Every row gives one point. Examples show where two turns around zero, p and q, send a point. Write where each new point lands after one turn and then the other. Backwards means that the second turn is done in reverse. Each puzzle has new turns, and all numbers are rounded.
In the rows, 128 means zero.

Turn p:
[ 99 121  97] -> [107 131  91]
[157 127 124] -> [140 103 139]
[111 142 120] -> [132 141 109]
[144 123 171] -> [134 138 173]
Turn q:
[108 128 160] -> [159 146 118]
[125 101 115] -> [119 139 154]
[111 100 104] -> [107 153 152]
[164 160 137] -> [134  84 108]
[108 138 141] -> [139 144 111]
[151 141 111] -> [110 102 125]
Where do these land?
p, then q: [100 130 111] -> [ 98 136 116]
q, then p: [153 133  91] -> [ 90 152 125]
p, then q: [115 112 158] -> [148 138  99]
q, then p: [144 137 152] -> [121 101 139]

Turn p:
[132 139 105 133] -> [150 116 120 126]
[146 147 104 162] -> [156 120  89 134]
[102  94 159 127] -> [104 162 156 146]
[132 122 122  88] -> [123 117 154  99]
[116 141 130  96] -> [117 104 152 121]
[140 125 148 163] -> [118 149  97 143]
Turn q:
[ 93 103 148 122] -> [153 155 143 154]
[170 154 130 146] -> [124  99 116  86]
[151 111 160 148] -> [153 125 154  98]
[135 147 122 126] -> [121 121 111 121]
[126 145 106 100] -> [ 99 138 104 135]
[ 95 100 104 110] -> [112 146 143 172]
[126 136 125 144] -> [135 112 124 130]
Where do these land?
q, then p: [ 78 131 123 118] -> [152 129  87 147]
q, then p backwards: [152 145 150 126] -> [160 122 115 118]
p, then q backwards: [129 143 121 139] -> [118 142 126 138]
q, then p: [177 100 109 117] -> [ 92 122 172 148]
p, then q: [104 122 137 141] -> [149 108 125 125]

Turn p:
[135 171 120 154] -> [141  91 122  95]
[153 130 118 134] -> [137 139 119 106]
[145 103 145 113] -> [142 160 132 143]
[ 93  81 123 137] -> [ 85 146 160 146]
[133 156 114 105] -> [134 114  92 129]
[110 126 149 124] -> [131 120 142 151]
Turn q:
[125 121 172  91] -> [ 84  97 121 147]
[134 122 157 125] -> [101 122 116 125]
[136 150 120 129] -> [135 146 127 143]
[117 103 112 174] -> [146 139 136  77]
[145 139  83 123] -> [174 137 122 145]
[111 132 124 126] -> [129 126 146 130]
Where do these land?
q, then p backwards: [146 131 120 136] -> [145 129 126 115]
q, then p: [128 127 156 110] -> [101 122 145 135]
p, then q: [119 148 130 128] -> [135 115 121 114]
q, then p: [104  94  95 118] -> [150 176 133 139]
p, then q: [141 148 176 163] -> [ 98 115  73 127]
q, then p: [132 120  92 114] -> [145 157 129 106]

Turn p:
[116 151 169 147 139 135] -> [134 112 128 159 167 121]
[117 142  98 138 105 149] -> [115 131 103  95 136 110]
[154 124 193 117 135 120] -> [123 109 141 195 122 138]
[129 127 118 133 141 147] -> [145 129 121 123 126 111]
[113  99 118 144 118 123] -> [123 166 131 121 132 128]
[130 135  97  69 134 111] -> [122  99 160  91  90 137]
[136 118 103 147 123 111] -> [134 150 114 112 123 149]
Turn q:
[ 81 110  96  74 134 156] -> [149 108 174 168 161 169]
[166 143 134 110 117 153] -> [ 82 108 125 129 115 139]
[140  98 118 157 143 125] -> [152 134 134 104  97 130]
[118 114 107 153 116 106] -> [155 129 141 105 131 104]
[142 149 126 154 133  94] -> [125 147 119 122 114  86]
[127 142 136 153 136 132] -> [121 155 121 116 126 125]
[134 139 142 122 124 108] -> [123 125 109 137 130 110]
[111 132 129  85 137 114] -> [136 115 128 173 142 128]
[134 125 165 144 113 163] -> [108 131 100  99 135 160]
Where do these land?
p, then q: [127 127  78 115 101 136] -> [126  95 144 160 161 123]
q, then p backwards: [138 109 123 171 133 130] -> [127 113  83 121 137 127]
p, then q: [121 138 171 133 132 105] -> [139 162 117 109 114 153]
q, then p: [133 167 106 125 149 133] -> [118 121 130 136 175 137]
q, then p: [104 116 140 118 163 149] -> [138 116  87 134 134 103]
q, then p: [166 119 112 109 117  90] -> [104 171 137 133 119 161]
p, then q: [107 128 123 145 100 136] -> [136 147 141 157 138 121]
q, then p: [127 120 171 107 128 145] -> [146 146 112 100 122  97]
